Every row gives one point. The ring and each string are closed loops that go straight from each point to the next, and from the last back to the first. Before rounding, they use only three directions, however many columns there are. Count how often each string passes through the ring. Passing back the other way cancels.

Ring (7 x 3):
[[ 27  13  34]
 [  4  34  23]
 [-28  21  -3]
 [-35 -11  -9]
 [  1 -45 -15]
 [ 40 -47  -8]
 [ 48 -23  17]]
String (27 x 3):
[[ 50 -32 -19]
 [ 13 -19   8]
 [ -2 -28  33]
 [ 75 -59  -3]
 [ 95 -46 -21]
 [ 59 -23  -8]
 [ 20 -12  15]
 [  0  -8  34]
 [ 43  -2   3]
 [ 54  11  11]
 [ 34  30  45]
 [ -5  27  61]
 [ -5  13  36]
 [ 30   9  -5]
 [ 46  32  -1]
 [ 29  50  36]
 [-12  30  65]
 [-18   9  54]
 [ -8  15  68]
 [ 29  13  65]
 [ 73  -2  19]
 [ 56 -12  -3]
 [ 17 -14  17]
 [ 24 -30  34]
 [ 64 -53  10]
 [ 15 -34  24]
 [ 16 -26  11]]
Times through: 0

Ring (6 x 9):
[[  2 -36  19 -23   9  27  11 -13  21]
 [  0  -3  14 -36  38  12  35 -12  -3]
 [ -5  28 -18 -37  57 -12   0  -7 -15]
 [ -7  11 -31 -26  40 -14 -51  -8   3]
 [ -4 -26 -31  -2   2  14 -62   8  32]
 [  0 -44 -14   1 -11  31 -39   8  40]]
String (15 x 9):
[[ -2 -21  -8 -19  16  10 -30  -8  19]
 [ -2 -25  -7 -16  11  16 -25  -5  22]
 [  1 -30 -13   1  -3  37  -2  19  30]
 [ -1 -27   6 -23  15  16 -11 -12  19]
 [ -1 -18   1 -24  21  13  -6  -9  13]
 [  1 -11   7 -23  25  23  33   0   7]
 [  1  12   4 -27  42  24  71  11 -10]
 [ -2   6  -8 -26  38   9  16   1  -2]
 [ -3  -1   1 -38  40  -5 -12 -22   0]
 [ -4   6 -14 -28  39  -1 -10  -6   0]
 [ -7  35 -39 -27  56 -14 -19   6 -13]
 [-10  25 -40 -32  53 -30 -67 -13  -6]
 [ -7  -5 -22 -30  33 -18 -74 -23  11]
 [ -7 -14 -55   4   6   3 -95  15  32]
 [ -3 -24 -42  10  -4  24 -55  25  36]]
Times through: 0
String (22 x 9):
[[  2 -39  -3  -2  -6  38  -2  11  33]
 [ -2 -19  -1 -25  21   8 -21 -13  15]
 [  0 -40  16 -28  10  14 -23 -25  24]
 [  3 -55  26 -18  -6  36   4 -14  34]
 [  3 -39  16 -13   2  40  28   2  25]
 [  1 -17   0 -13  15  32  30  11  14]
 [  3 -10  17 -26  28  31  64   3   2]
 [  0   0  -1 -25  33  16  29   2   1]
 [ -2  -7   6 -37  36   0  -5 -21   2]
 [ -3  13  11 -51  57 -11  18 -28 -16]
 [ -3  53 -19 -35  73   0  67  15 -34]
 [ -3  35 -25 -24  54   7  40  19 -18]
 [ -3   8 -12 -27  39   4   4  -2  -2]
 [ -3   6 -14 -23  36   8   7   4   1]
 [ -3  -6  -1 -32  34   2  -9 -15   4]
 [ -2  11  17 -49  55  -2  37 -24 -16]
 [  1   5  22 -42  47  14  64 -13 -13]
 [  1  -7   3 -19  25  27  42   8   6]
 [  0 -15  -1 -18  19  22  11   2  13]
 [ -1 -25  11 -31  21   8 -16 -23  15]
 [  3 -58  31 -23  -5  32  -2 -23  33]
 [  4 -57  13  -5 -15  45   2   2  40]]
Times through: 4

Ring (6 x 14):
[[ 44  26 -29  23  -9 -11 -22 -42  39  13  15  21  15 -13]
 [ 19  -3  11 -16  -1  10 -21 -14  26  10  10  15  -1   0]
 [-14 -17  40 -51  29  28  -7   9  17  19  12   8  -8  -3]
 [-28 -28  40 -29  12  24  11  41   5  16  13  -4 -17  18]
 [  2  -3  -2  23 -14  -2   8  18  15  13  16   1  -4  16]
 [ 31  27 -32  35  -8 -14  -6 -26  34  18  18  14  14  -9]]
String (27 x 14):
[[ 23  19 -17  15   2  -5  -7 -21  31  18  17  14  10 -10]
 [ 39  46 -39  17  21 -13 -13 -58  48  28  22  25  28 -39]
 [ 66  74 -70  36  23 -27 -23 -95  64  32  25  36  45 -59]
 [ 64  43 -55  53 -23 -27 -25 -59  47  12  16  25  25 -17]
 [ 26  -9  -6  33 -46  -6 -13   9  16  -3   8   5  -9  30]
 [ 22   8  -6   7  -6   0 -13 -15  27  12  13  13   4  -1]
 [ 21  15  -6  -5  12   2 -14 -26  33  19  16  17  10 -16]
 [ 43  28 -18  -5  10  -2 -31 -55  44  17  14  27  18 -27]
 [ 38   7  -1 -10  -7   4 -34 -35  34   7   8  22   5  -6]
 [ 11 -28  24  -3 -34  11 -18  21  10  -5   4   4 -19  34]
 [  5 -19  22 -10 -14  12 -12  14  14   5   8   5 -12  20]
 [  5  -5  16 -22  10  13 -11  -3  22  15  13  11  -2  -2]
 [  0   5  22 -52  46  22 -14 -22  31  27  16  18   6 -28]
 [-18 -11  47 -78  56  36 -10  -5  23  27  14  14  -3 -22]
 [-34 -33  65 -78  42  42  -2  28   9  20  11   4 -17   1]
 [-21 -35  45 -30  -2  25   1  41   3   8   9  -3 -22  27]
 [ -7 -23  26 -10  -9  14  -1  28   9   8  10   0 -15  23]
 [-17  -5  28 -43  40  23   3   5  20  27  17   8  -1 -13]
 [-36 -14  43 -56  51  31  14  24  13  31  19   2  -7 -10]
 [-44 -47  54 -25  -2  28  22  73  -9  11  11 -14 -30  40]
 [-27 -45  40   3 -30  16  15  70  -9   1   8 -14 -31  52]
 [ -6 -26  21   8 -26   9   3  39   4   3   9  -4 -19  35]
 [  3   8   2  -6  18   6   1  -5  25  23  18   9   5 -10]
 [  2  14 -10  14  12  -2  11   0  24  25  21   6   7  -7]
 [ 11  16 -24  42 -10 -12  12   3  23  19  20   4   7   4]
 [ 14  -4 -14  49 -42 -11   5  22  13   4  13  -1  -7  31]
 [ 10 -17   2  32 -42  -3  -1  28   9   0   9  -2 -14  37]]
Times through: 5
String (23 x 14):
[[ 70  65 -65  37   8 -26 -30 -90  60  24  21  35  39 -48]
 [ 44  13 -26  40 -36 -15 -21 -22  30   3  11  14   6   9]
 [ 48  12 -26  38 -39 -14 -26 -26  31   1   9  16   5  10]
 [ 54  29 -28  14  -8 -10 -35 -57  44  11  12  27  18 -20]
 [ 25  23  -7 -18  27   5 -19 -43  40  24  17  23  16 -30]
 [ 12   5   7 -17  14   9 -12 -15  28  18  14  14   4 -10]
 [  7  14  16 -54  53  21 -18 -36  37  30  17  23  12 -38]
 [-18 -21  50 -67  38  34 -10   9  17  20  12  10 -10  -6]
 [-25  -8  47 -82  67  37  -4  -4  24  32  17  13  -1 -28]
 [ -7   2  22 -42  40  20  -4  -8  26  27  17  12   3 -19]
 [ -4   2  17 -32  32  16  -4  -7  25  25  17  12   3 -16]
 [ -9  -1  23 -40  38  20  -2  -3  24  26  17  11   1 -16]
 [-29  -4  44 -80  73  36   2  -2  24  36  19  12   1 -32]
 [-38 -21  62 -91  67  45   1  14  16  31  16   8  -9 -19]
 [-14 -33  40 -26  -7  22  -3  35   5   6   8  -1 -21  27]
 [  3 -10  16 -11  -1  11  -7   8  18  12  12   7  -6   8]
 [ 11   8  16 -44  36  18 -20 -30  34  23  15  21   8 -26]
 [ 24  24  -4 -28  35   8 -22 -47  42  26  17  25  17 -36]
 [ 15  -6   6   3 -14   4 -12   1  20   8  11   9  -4  12]
 [ 42   2 -16  34 -45 -10 -25 -14  25  -3   7  13  -1  20]
 [ 21 -11   0  25 -39  -3 -12  12  15  -1   8   4  -9  29]
 [ 22  10  -8   8  -3  -1 -12 -16  28  14  14  13   6  -4]
 [ 49  53 -44  12  26 -14 -22 -74  54  29  22  31  33 -49]]
Times through: 1

Ring (7 x 14):
[[-45   4 -19 -11  46  -6  12 -33  -9 -24 -12  14  22  31]
 [-55  46  -6 -23  34 -47 -17 -10 -22   7   9  20  48  47]
 [-21  45  12 -13   2 -56 -33  20 -21  30  15  17  28  32]
 [ 12  13  17   4 -16 -32 -25  25 -11  30   4   5  -8   5]
 [ 32 -51   4  25  -7  30  13  -7  10  -4 -28 -17 -53 -31]
 [ 31 -71  -7  29   5  52  31 -24  16 -25 -39 -17 -62 -35]
 [ -5 -37 -16   9  28  26  25 -29   4 -32 -26   5 -22   0]]
String (26 x 14):
[[ -3  33  20  -3 -14 -48 -35  26 -16  41  11   4   9  13]
 [ 45  23  38   8 -52 -55 -49  66 -16  57  17  13 -20  -1]
 [ 21  -4  14   9 -15 -18 -15  22  -6  18  -3   6 -20  -2]
 [-10 -22  -7   8  20  13  11 -24   2  -9 -20  -9 -15  -4]
 [ 18 -55  -2  26   4  41  20 -25  14  -8 -33 -28 -51 -34]
 [  1 -53 -12  20  22  45  29 -40  13 -21 -36 -24 -39 -25]
 [  6 -24  -1  11   7   9   7  -9   1  -6 -18  -2 -24  -6]
 [ 34 -28   9  17 -15   4  -2  15   1   4 -14   4 -39 -13]
 [ 33 -28   8  16 -13   4  -1  14   1   2 -14   5 -38 -12]
 [ 11 -34  -4  14   8  18  13 -12   4 -12 -22  -2 -30 -10]
 [ 37 -40   5  20 -11  15   7   9   4  -7 -19   5 -46 -16]
 [ 46 -82  -9  31   2  57  36 -15  17 -38 -40  -2 -72 -33]
 [ 27 -56  -9  20   8  34  26 -12   9 -31 -29   7 -47 -14]
 [-23 -55 -31   9  52  51  47 -60  11 -56 -40  -3 -22  -2]
 [-42 -30 -28   1  56  32  35 -60   4 -41 -31  -6  -1   9]
 [-63 -19 -38 -10  75  26  40 -70   0 -55 -29   7  20  28]
 [-56   8 -25 -16  57  -6  17 -41 -10 -32 -12  19  31  39]
 [-31  26  -6 -15  26 -34  -9  -2 -17  -4   4  28  28  39]
 [-95  41 -29 -32  76 -28   8 -52 -19 -26  -2  20  68  62]
 [-93  32 -30 -27  76 -17  12 -59 -15 -25  -8   9  60  51]
 [-51  21 -13 -14  41 -20   0 -27 -13  -7  -5   9  31  33]
 [-65  36 -13 -21  47 -31  -5 -29 -17  -3   0  10  46  42]
 [-20  11  -1  -5  17 -20  -7  -6 -10   4  -4   9  10  19]
 [ -6  39  15 -10  -8 -55 -34  31 -21  30  15  22  18  29]
 [  3  72  33 -16 -32 -94 -63  66 -32  62  35  32  31  39]
 [-23  45  14 -12   0 -54 -34  17 -20  36  14   9  27  27]]
Times through: 1

Ring (6 x 14):
[[ -8  16 -33 -39   9  24 -24  47 -10  15  -7  32 -22 -16]
 [  9   3 -21  -1  16  13   6  35  12   9 -32  17  20  -5]
 [ 12  -7  18  33   7  -8  41 -21  24   1 -31  -7  45  13]
 [  1  -6  39  30  -9 -15  41 -60  13  -1  -6 -13  29  19]
 [-13  -5  37   3 -25   7  -1 -67 -23 -11  32   3  -7  19]
 [-19   7   1 -35 -18  29 -39 -14 -38  -3  36  27 -37   1]]
String (27 x 14):
[[  9  -7  40  45   0 -26  64 -55  31   3 -27 -21  49  19]
 [-11  18  28   6   1 -39  65 -43  31  26 -17 -14   6  -2]
 [ -2  -2  57  40 -11 -38  72 -86  27   6 -10 -27  33  21]
 [  8 -24  63  58 -19 -10  41 -95   5 -21   3 -21  51  39]
 [  9 -26  60  56 -20  -5  35 -92   2 -23   5 -19  50  39]
 [ -3  -4  54  37 -12 -30  61 -83  20   2  -5 -23  30  21]
 [ -9  11  27   8  -3 -27  49 -42  20  17 -10  -9   7   3]
 [ -4   5  17   7  -2 -10  29 -27  10   9  -9  -1  10   5]
 [  2  -3  15  14  -2   1  18 -24   5   0  -9   2  20  10]
 [  2  -2  11  11   0   3  16 -16   5   1 -11   4  18   8]
 [ 20 -20  11  39   5  14  15 -11  10 -14 -27   1  54  21]
 [ 27 -16  -8  36  19  15  19  22  22  -6 -48   6  62  12]
 [  9  11 -30  -5  26   3  20  52  26  21 -47  16  21 -14]
 [ -9  24 -20 -29  13  -5  16  29  13  28 -21  16 -15 -19]
 [  3   0 -14  -8   5  23 -13  20  -7   1 -10  21   6   0]
 [  5   0 -33 -20   9  40 -35  48 -15  -1 -11  33   1  -5]
 [  1   1 -23 -19   4  35 -31  32 -17  -2  -4  30  -3  -2]
 [  5  -9 -13  -6  -1  40 -35  17 -22 -13   2  27   8   8]
 [ -3  11 -44 -41  11  39 -41  63 -18   9  -7  40 -20 -16]
 [-13  31 -50 -57  19  15 -17  72   0  32 -17  37 -37 -32]
 [-15  33 -34 -48  16  -3   8  49  11  37 -19  25 -32 -30]
 [ -8  13  -6 -17   3   3   7   6   2  14  -8  14  -8  -7]
 [ 12 -11  -9  10   6  27 -10  16  -3  -8 -17  17  28   9]
 [  0   3  -1  -2   4   7   8   2   3   6 -12  11   9   1]
 [ -3  11  -1  -6   6  -5  22   1  12  15 -17   7   4  -5]
 [ 15 -15  14  33   2  10  17 -18   9 -10 -21   1  45  19]
 [ 30 -33  39  76   2  -1  45 -50  24 -23 -35 -18  88  38]]
Times through: 3
